Rows are points. The ring and each string are closed loops that go straight from each point to the next, and from the last back to the first. Before rounding, they use only three directions, however many columns there are. Count how often each string passes through the ring. Passing back the other way cancels.

Ring, 7 rows:
57; -50; 53; -10
82; -72; 26; -13
80; -55; -14; -17
19; -1; -25; -21
-23; 18; -7; -23
-38; 24; 24; -20
-1; 3; 67; -10
String (28 x 4):
-6; 35; 85; -3
19; -4; 45; -11
25; -32; 25; -18
43; -59; 64; -13
64; -69; 72; -9
54; -70; 37; -17
37; -38; 24; -16
51; -29; 43; -9
66; -32; 61; -4
38; -24; 33; -12
34; -39; 26; -17
38; -54; 49; -15
26; -24; 93; -5
14; -37; 40; -18
12; -18; 34; -16
-8; 26; 60; -9
-43; 59; 75; -8
-77; 58; 61; -16
-54; 56; 46; -15
-4; 24; 32; -13
1; -9; 16; -20
2; 5; 22; -16
-28; 45; 33; -13
-69; 56; 34; -19
-69; 29; 32; -24
-74; 60; 62; -15
-24; 34; 57; -11
-4; 16; 53; -11
Times through: 0
String (19 x 4):
-50; 13; 8; -27
-80; 47; 42; -22
-51; 55; 71; -10
-26; 39; 81; -7
-11; 28; 105; -2
23; 0; 74; -5
36; -8; 52; -7
76; -48; 72; -3
98; -99; 38; -13
101; -101; 14; -16
121; -99; -2; -15
88; -45; 1; -11
52; -27; 2; -15
42; -42; -11; -22
41; -31; -40; -24
16; 17; -47; -22
-7; 43; -18; -18
5; 7; 9; -17
14; -20; 10; -20
Times through: 2

Ring, 8 rows:
-18; 16; -1; 3; 36; -22; -40; 30; 20
-41; 26; 24; -28; 66; -19; -39; 56; -17
-36; 18; 26; -55; 65; 1; -29; 63; -40
-6; -4; 6; -64; 30; 28; -14; 47; -42
24; -17; -17; -31; -26; 44; 2; 13; -18
39; -13; -33; 37; -76; 36; 7; -25; 27
38; -9; -40; 59; -70; 14; -7; -31; 54
24; -3; -36; 43; -32; -4; -24; -14; 55
String (25 x 9):
34; -15; -49; 22; -22; -3; -30; -10; 58
22; -9; -41; 12; -2; -11; -36; 1; 51
2; 4; -14; 5; 4; -2; -26; 15; 20
-13; 17; 4; 16; 6; -6; -23; 19; 11
-13; 14; 3; 5; 14; -5; -25; 24; 7
-58; 44; 38; 7; 64; -34; -41; 52; -6
-62; 38; 40; -34; 95; -33; -49; 72; -24
-37; 16; 19; -64; 86; -13; -43; 70; -29
-26; 8; 13; -64; 68; -1; -35; 61; -31
-32; 7; 21; -91; 86; 5; -35; 77; -52
-9; 0; 2; -54; 38; 14; -23; 46; -27
-19; 12; 16; -31; 25; 13; -16; 41; -29
-16; 1; 19; -73; 36; 33; -9; 56; -59
20; -30; -13; -106; 19; 57; -3; 47; -59
27; -23; -25; -52; -6; 39; -8; 22; -17
1; 6; -1; 4; -16; 19; -8; 14; -4
1; 7; -1; 14; -23; 18; -6; 9; 0
25; -3; -13; 37; -77; 43; 16; -18; 5
49; -17; -35; 47; -102; 49; 19; -36; 25
14; 5; -12; 44; -53; 20; 0; -12; 20
16; -6; -20; 1; -18; 16; -14; 7; 14
18; 1; -20; 40; -46; 14; -8; -12; 29
31; 0; -33; 79; -77; 10; -5; -36; 59
49; -13; -57; 76; -79; 5; -13; -44; 81
37; -16; -48; 24; -34; 5; -23; -15; 53
Times through: 3
String, 25 rows:
-21; 13; -1; -23; 57; -23; -46; 43; 10
-19; 14; -7; -5; 53; -33; -51; 34; 29
-19; 22; -4; 27; 31; -35; -45; 21; 39
-19; 25; 6; 38; 5; -18; -28; 14; 25
-1; 7; -10; 11; 3; -4; -26; 14; 20
8; -3; -25; -4; 15; -9; -35; 16; 30
-4; 4; -21; -8; 43; -27; -50; 27; 36
-40; 32; 16; 9; 57; -38; -48; 41; 17
-34; 28; 19; 4; 38; -18; -33; 38; 0
-12; 11; 3; -10; 20; 0; -24; 29; -2
-7; 4; -2; -23; 22; 5; -24; 32; -6
-30; 21; 23; -22; 36; 1; -22; 45; -25
-34; 17; 29; -52; 51; 11; -20; 59; -48
-9; -13; 10; -121; 62; 39; -16; 73; -74
17; -25; -16; -91; 25; 42; -13; 44; -41
15; -15; -15; -50; 6; 31; -12; 29; -20
-1; 5; -2; -4; -4; 14; -13; 19; -4
-2; -1; 6; -39; 2; 34; -4; 32; -36
8; -19; -1; -97; 24; 51; -3; 51; -62
9; -24; -7; -116; 44; 45; -14; 59; -60
0; -9; -5; -68; 35; 23; -20; 46; -31
-6; 5; 0; -19; 14; 10; -19; 29; -8
-45; 29; 35; -29; 57; -7; -28; 57; -34
-35; 25; 23; -13; 43; -9; -29; 45; -16
-14; 10; 2; -19; 33; -5; -30; 35; -1
Times through: 0

Ring:
-75; -8; -54; 3; -22; -37; 13; 32; -45; -34; 12; 27
-78; 6; -42; -5; -10; -43; 18; 11; -75; -9; 13; 49
-60; 9; -29; -1; 2; -36; 16; -8; -73; 16; 5; 44
-9; 5; -6; 17; 19; -13; 4; -38; -37; 54; -18; 7
30; 0; 3; 22; 25; 7; -5; -46; 8; 60; -30; -17
51; -3; 1; 13; 24; 22; -11; -40; 48; 44; -32; -24
45; -7; -17; -2; 10; 24; -12; -11; 75; 2; -21; -18
7; -13; -36; 0; -7; 7; -6; 15; 54; -26; -9; -11
-31; -16; -49; 6; -18; -12; 2; 30; 15; -37; 0; -2
String, 31 rows:
12; -8; 10; 58; 27; -7; -2; -61; -38; 97; -41; -42
-5; -8; -5; 42; 16; -11; 1; -38; -33; 64; -28; -25
-10; 1; -19; 4; 8; -9; 3; -16; -11; 20; -11; 11
-2; 12; -12; -12; 16; -6; 4; -27; -12; 26; -8; 31
14; 14; 8; 6; 32; -3; 2; -57; -27; 71; -22; 16
23; -4; 15; 50; 32; -1; -3; -67; -28; 100; -42; -37
20; -16; 5; 63; 22; 0; -6; -52; -15; 86; -44; -58
4; -7; -14; 24; 11; -3; -2; -23; 0; 35; -22; -17
16; 8; -14; -14; 14; 6; -2; -20; 23; 13; -11; 19
52; 10; -4; -22; 24; 25; -9; -32; 60; 20; -18; 13
75; 10; -3; -32; 26; 39; -14; -30; 96; 10; -20; 9
86; -6; -6; -8; 20; 46; -21; -23; 120; 7; -30; -29
56; -24; -18; 28; 5; 30; -19; -8; 94; 7; -34; -61
13; -17; -27; 20; -1; 7; -8; 1; 43; -1; -19; -30
-4; -5; -29; -1; 0; -2; -1; 2; 20; -7; -8; 5
-2; 2; -36; -27; -4; 3; -1; 14; 40; -34; 3; 27
-7; -7; -48; -22; -14; 3; -2; 32; 54; -55; 5; 15
-21; -31; -53; 26; -24; -5; -5; 39; 41; -43; -8; -36
-23; -31; -46; 39; -20; -9; -4; 27; 22; -21; -14; -44
-19; -25; -40; 34; -13; -8; -3; 17; 16; -10; -15; -36
-12; -5; -31; 1; -2; -6; 1; 4; 12; -7; -7; 5
1; 3; -34; -28; -1; 3; -1; 10; 39; -30; 2; 29
28; -7; -34; -19; -3; 20; -10; 15; 83; -37; -7; -1
63; -11; -24; -14; 4; 38; -18; 4; 121; -27; -19; -22
62; -15; -14; 11; 11; 33; -18; -14; 95; 8; -30; -42
56; -23; -6; 43; 14; 26; -17; -28; 68; 40; -42; -69
22; -10; -13; 22; 11; 8; -7; -22; 27; 29; -25; -26
3; -7; -18; 17; 8; -2; -2; -16; 7; 23; -18; -12
8; 9; -17; -18; 12; 2; 0; -16; 16; 8; -7; 27
33; 10; 2; -5; 27; 10; -4; -44; 16; 46; -21; 10
35; -2; 18; 45; 36; 5; -5; -72; -16; 102; -43; -35
Times through: 5

Ring, 7 rows:
13; 4; 8; -24; -8; 15; 10; -37; 39; -19; 84; 29; -62; 33
0; -3; -46; 26; -3; -45; -8; -49; -9; -31; 48; 16; -26; 5
-7; -21; -49; 31; -16; -38; -3; -29; -15; -26; 3; -8; 14; -15
-10; -37; -2; -5; -38; 23; 18; 22; 11; -7; -44; -38; 48; -22
-10; -23; 18; -18; -31; 29; 15; 34; 15; -5; -31; -35; 30; -11
-3; 3; 38; -33; -14; 29; 9; 27; 24; -8; 19; -11; -18; 15
13; 7; 41; -49; -12; 45; 17; -11; 54; -10; 77; 21; -63; 40
String, 29 rows:
6; -14; 2; -17; -20; 19; 14; -20; 31; -15; 39; 5; -22; 13
3; 7; -14; 2; -2; -20; -3; -32; 8; -25; 61; 18; -43; 18
11; 13; 2; -16; 0; -3; 1; -39; 27; -23; 89; 32; -69; 34
28; 6; 59; -76; -16; 80; 31; -32; 91; -7; 121; 42; -97; 61
19; -1; 59; -69; -21; 77; 30; -9; 79; -4; 83; 22; -67; 46
9; -9; 37; -46; -24; 54; 23; 0; 53; -6; 45; 4; -32; 24
-1; 4; 5; -10; -7; -3; 1; -6; 11; -18; 38; 4; -28; 14
2; 15; 30; -28; -3; 13; 3; 5; 23; -14; 54; 9; -48; 28
5; 19; 56; -50; -6; 39; 9; 18; 40; -8; 61; 10; -58; 38
9; 12; 78; -72; -15; 72; 22; 27; 63; 0; 60; 7; -58; 43
6; -3; 43; -47; -20; 51; 20; 10; 48; -6; 41; 1; -33; 25
14; 4; 77; -78; -21; 85; 29; 18; 76; 1; 66; 10; -59; 44
16; 12; 71; -72; -14; 72; 23; 6; 71; -3; 83; 20; -73; 50
11; 22; 39; -41; 0; 25; 6; -12; 41; -15; 90; 28; -78; 45
3; 8; 7; -14; -4; -1; 1; -16; 18; -19; 57; 14; -43; 22
8; -3; 14; -26; -15; 23; 13; -18; 36; -15; 55; 12; -39; 23
12; -9; 14; -31; -19; 33; 18; -27; 47; -14; 62; 17; -42; 25
1; -4; -5; -5; -12; -3; 4; -16; 14; -19; 36; 4; -22; 10
1; 7; -41; 24; 4; -50; -13; -49; -10; -33; 62; 23; -41; 12
-4; 10; -78; 57; 13; -95; -27; -69; -39; -44; 62; 27; -37; 2
-3; -12; -71; 45; -5; -64; -11; -61; -22; -36; 36; 13; -11; -7
1; -22; -16; -2; -24; 6; 12; -21; 18; -17; 18; -4; 0; -1
0; -17; -4; -9; -22; 12; 12; -11; 20; -15; 19; -5; -5; 3
-3; -30; -42; 19; -25; -16; 7; -32; 2; -22; 4; -8; 16; -14
-11; -20; -86; 62; -9; -78; -14; -52; -39; -37; 4; -3; 18; -25
-11; -8; -86; 65; 1; -92; -22; -54; -47; -40; 18; 4; 3; -18
-10; 2; -78; 61; 8; -94; -26; -54; -46; -41; 33; 12; -13; -10
-2; -4; -73; 49; 2; -74; -16; -66; -26; -39; 49; 19; -22; -3
7; -14; -25; 1; -16; -5; 8; -45; 21; -23; 50; 15; -26; 10
Times through: 2
